Every row gives one point. Two turns around zero, p and q, are shown by what they do to some points. Write where each new point lands after one turn and then the other. Backwards means that the second turn is done in reverse. Each puzzle has new turns, and all numbers are rounded.

Turn p:
[ 0.21 -0.45 -0.43] -> [ 0.25  0.10 -0.60]
[-0.29  0.19  0.43] -> [-0.35 -0.20  0.37]
[-0.01 -0.02 -0.39] -> [ 0.07  0.32 -0.21]
[0.08 0.28 0.39] -> [ 0.02 -0.21  0.44]
Turn q:
[-0.17 -0.11 -0.28] -> [-0.03 -0.30 -0.17]
[-0.42  0.34 -0.11] -> [-0.47 -0.01 -0.29]
[-0.11 -0.04 -0.16] -> [-0.03 -0.16 -0.11]
[0.42 0.36 0.06] -> [ 0.21  0.49 -0.15]
[ 0.29 -0.56  0.49] -> [ 0.33 -0.02  0.73]
Where do these land?
p, then q: [ 0.03 -0.15  0.19] -> [ 0.08 -0.20  0.11]
p, then q: [-0.70 -0.08 -0.46] -> [-0.63 -0.06 -0.56]
p, then q: [0.14 0.10 0.20] -> [0.10 0.03 0.24]
p, then q: [ 0.40 -0.37 -0.02] -> [ 0.50 -0.18 -0.11]
p, then q: [0.13 0.50 0.09] -> [-0.05  0.41  0.32]

Turn p:
[ 0.16  0.28 -0.16  0.11 -0.14 -0.06] -> [0.04 0.09 0.19 0.28 0.15 0.13]
[ 0.47  0.30  0.09 -0.51 -0.45  0.18] -> [-0.46 -0.03  0.54  0.22  0.33 -0.39]
[-0.57  0.00 -0.02  0.19  0.19 -0.16] -> [ 0.20 -0.30 -0.36  0.02 -0.27  0.30]
[-0.37 -0.64  0.31  0.53 -0.33  0.15] -> [ 0.68 -0.34  0.10 -0.68 -0.11  0.01]
[ 0.02  0.13 -0.24 -0.15  0.61  0.33] -> [-0.13  0.38 -0.32  0.28 -0.42 -0.23]
[ 0.02 -0.27 -0.30 -0.12 -0.31  0.03] -> [ 0.20 -0.09 -0.07  0.01  0.37 -0.29]
[ 0.27  0.21  0.33 -0.05  0.43 -0.48] -> [-0.54  0.28 -0.07 -0.13 -0.04  0.50]
Turn q:
[ 0.48  0.27  0.61 -0.08  0.34  0.18] -> [-0.56 -0.05 -0.08  0.63  0.22  0.26]
[ 0.19 -0.61 -0.13 -0.38 -0.76 -0.26] -> [ 0.22  0.82  0.48 -0.10 -0.19 -0.46]
[ 0.13 -0.12  0.14  0.08  0.48  0.18] -> [-0.28 -0.09 -0.03 -0.03  0.36  0.32]
[-0.42  0.07  0.07  0.09  0.05 -0.10] -> [ 0.07 -0.24  0.03 -0.17 -0.29  0.18]
[-0.35  0.05 -0.51 -0.21 -0.19  0.02] -> [ 0.18 -0.15 -0.03 -0.43 -0.17 -0.45]
[-0.20  0.08 -0.48  0.11 -0.02 -0.38] -> [ 0.52 -0.28  0.13 -0.19  0.00 -0.18]
[0.18 0.25 0.30 0.40 0.11 0.36] -> [-0.14 -0.01 -0.51  0.29  0.09  0.34]
Where do these land?
p, then q: [ 0.31 -0.08 -0.73 -0.23  0.54  0.40] -> [ 0.79 -0.58 -0.15  0.36  0.01 -0.19]
q, then p: [ 0.01  0.12 -0.20  0.13 -0.27  0.19] -> [ 0.01  0.13 -0.07  0.25  0.31  0.05]
p, then q: [-0.41  0.76  0.02 -0.26 -0.05  0.59] -> [ 0.62  0.57 -0.03  0.02 -0.42  0.52]
p, then q: [-0.19  0.00  0.02  0.41  0.14 -0.61] -> [-0.37  0.13 -0.48 -0.27  0.31 -0.23]
p, then q: [-0.13 -0.28  0.01  0.40  0.04 -0.16] -> [-0.24  0.14 -0.09  0.08  0.28 -0.33]
p, then q backwards: [-0.48 -0.10  0.04  0.08 -0.14 -0.09] -> [-0.27  0.29 -0.14  0.24  0.18 -0.08]
p, then q: [ 0.21 -0.58  0.20 -0.06 -0.35 -0.09] -> [-0.42 -0.22  0.53  0.03  0.16 -0.13]
q, then p: [ 0.39  0.07  0.69 -0.25  0.02  0.02] -> [ 0.47 -0.30  0.15  0.05 -0.48  0.35]
q, then p: [ 0.29  0.10 -0.04 -0.22  0.06 -0.25] -> [ 0.01  0.08 -0.01 -0.26 -0.11  0.35]
